Rows are points. To make a cloud, some directions were put in groups of two or more. Within a group, all points are equally far from the middle, so they leave a hole (a ring in 2 directions, a hollow ball in 3). The other directions are filled evenly. Then the cloud was stretched, turned, moved and blurred a little. Count the holes, and give their numbers of directions, smallest first.
In the rows, 128 means zero.

Cloud (19 x 3):
[[ 99  96 102]
 [131 178 138]
 [135 166  98]
 [151 102 138]
 [119 112 138]
 [168 143 149]
 [113 158  87]
 [163 142  87]
 [114 184 131]
 [111 125 122]
 [178 117 112]
 [118 102 114]
 [112 160 142]
 [ 95 102 120]
 [ 89 158  95]
 [102 180  90]
 [129 119 171]
 [118 186 126]
 [166 100 165]]
Holes: 0

Cloud (54 x 6):
[[133  90 132 139 184 123]
 [162 117 112  99 101  96]
 [111 164 149 116 168 114]
 [147  79 116 131  92 151]
 [ 97  84 159 113 137 148]
 [146 100 158 116 115  78]
 [134 154 143 102 119 169]
 [157 146 135 158 131  81]
 [143 143  92  82 130 117]
 [143 103 106 161 166  90]
 [132 150 105 119 183 115]
 [129  91 171 169 125 118]
 [ 86 154 140 133 168 143]
 [103 100 132 127  67 115]
 [ 99  98  95 130  80  99]
 [ 78 135 133 160 160 148]
 [ 70 126 100 124 133  84]
 [142 105 129 122 188 120]
 [146  85 165 106 127 145]
 [ 94 164 133 122 170 111]
 [146  94 125 119  97  77]
 [156  97 106  92 107 108]
 [158  89 101 171 108 140]
 [112 163 171 130 107 139]
 [123  79 154  97 151 129]
 [130  79 162 121 106 148]
 [ 78 137 118 100 152 151]
 [ 83 100 169 114 129 131]
 [132 174 122 168 107  98]
 [171 116 119 162  95  99]
 [144  88 131 175 148 147]
 [ 88 122 167 165 109 110]
 [158 109 104 129 105  77]
 [ 97 144 126 103 122 173]
 [124  89 120 193 128 129]
 [ 96 157  84 162 106  97]
 [113 163 148  91 113 108]
 [123 168 131 160 165 111]
 [139 142 114 121 183 147]
 [ 80 119 102 149 152 164]
 [138  84  96 151 167 141]
 [170 104  97 158  95 118]
 [105  90 168 153 130 147]
 [149 107 178 115 142 104]
 [130  89 123 191 131 129]
 [106 146 112 155 101 176]
 [118  86 151 112 163  93]
 [127 159 128 147 142 177]
 [126  85 117  95 128  83]
 [114  91 177 147 135 101]
 [162 123 145 117 103  82]
 [104  88 151 121 149  82]
 [118  86 111 117 152  76]
 [141 102 159 159 147  86]]
Holes: 2 (2, 4)

Cloud:
[[100  70  97 114 126 106 168 109]
 [138 152 128 168  96 118 177 129]
 [ 98  70  90 124 108 136 120 107]
 [110  72  90  87 135 130 148 110]
 [147 119 118  70 135 173 150 121]
 [ 93 125  86 103 108 170 157 133]
 [118 163 100 134 152 127 140 163]
 [147  74 154 137  81 127 135 161]
 [132 126 162  94 142  90 107  92]
 [165 126 150 106 126  80 125 100]
 [141  59 137 140  85 129 115 139]
 [146 138  97 162 125 129 164 168]
 [132  92 122  59 143 152 155 123]
 [117 124 103  65 155 118 152 142]
 [157  97 142  87  97 143 102 168]
 [123 149 111 156  82 126  96 122]
 [134 107 106 176 117 168 119 145]
 [135  91 106 104 141 161 154 174]
 [142  75 107 138 100  97 124 173]
 [123 144 162 166 124  85 140 143]
 [104  79  97 121  87 150 179 139]
 [172 135  95 130 151 114 121 156]
 [111  75 118 149 134 151 135  90]
 [ 74 143 125 106 112  83 138 100]
 [119  90 168 118 100 138  96 158]
 [133  95 112 174 130 164 128 158]
 [173 142 142 105  93 126 111 159]
 [ 75  79 127 116  83 134 169 132]
 [175  94 114 116  95  92 149 113]
 [152  72 143 119  73 112 132 145]
 [112 144 136  65 107 160 151 107]
 [ 71 117  90 108 109 147 158 116]
 [ 98 119 140 168  76 110 145 107]
 [155  92 141 131 139 173 168 139]
 [127 149 124 129  99 156  88 110]
 [162 141 129 102  65 139 156 136]
 [155  59 143 113 119 150 107 120]
 [180 116 149 127  95  96 123 117]
 [ 91 129 134 175  84 136 147 149]
 [119  92 117 167 163 107  99 129]
 [ 85 152 101 103  87 126 159 108]
 [100 122 162 144  81 153 122 111]
 [134  87 164 117 163 136 160 151]
 [133 161 104 156 115  84 112 129]
 [145 110  95 119 101 107 153 187]
 [115 118 100  86  96 123 187 161]
 [130  99  96 156 135 144 133 182]
 [ 95 139 163  95 136  77 145 144]
 [153 101 129 104 118  97 178 167]
 [137 103 138  84 108  71 149 151]
 [143 129  95  92  85 136 175 108]
 [143  72 119  96  77 160 158 131]
 [116 177 142 103 132 111 159 146]
 [ 91 115 103 150  91 144 114  98]
 [129 154 120  74 154 131 159 132]
 [156 109 119 108  97 158 184 108]
 [122 101  95 104 101 105 190 157]
 [136 165 142 102  83 125 154 160]
 [101 152 165  98 104 130 171 110]
 [112  92  91 139 152  94 172 122]
 [158 112 133 149 175 123 113 101]
 [100 156 114 134  63 131 136 117]
 [103 129 120  68 106  81 158 135]
 [ 77 165 132 120 101 130 167 136]
 [130  91 151 128 145 121 156  76]
 [ 71 122 119 135 165 119 138 109]
 [153 151 110 101 104 102 169 158]
 [114  81 130 121 155  96 131 176]
 [173 120  99 152 110 115 150 169]
 [142 130 117  87  94 167 116 170]
 [126 100 153  84 140 125  92 166]
 [112  79 161 143  87 154 155 121]
 [142 117 152 139 181 136 137 103]
 [101 160 148  96 106  91 159 106]]
Holes: 2 (4, 4)
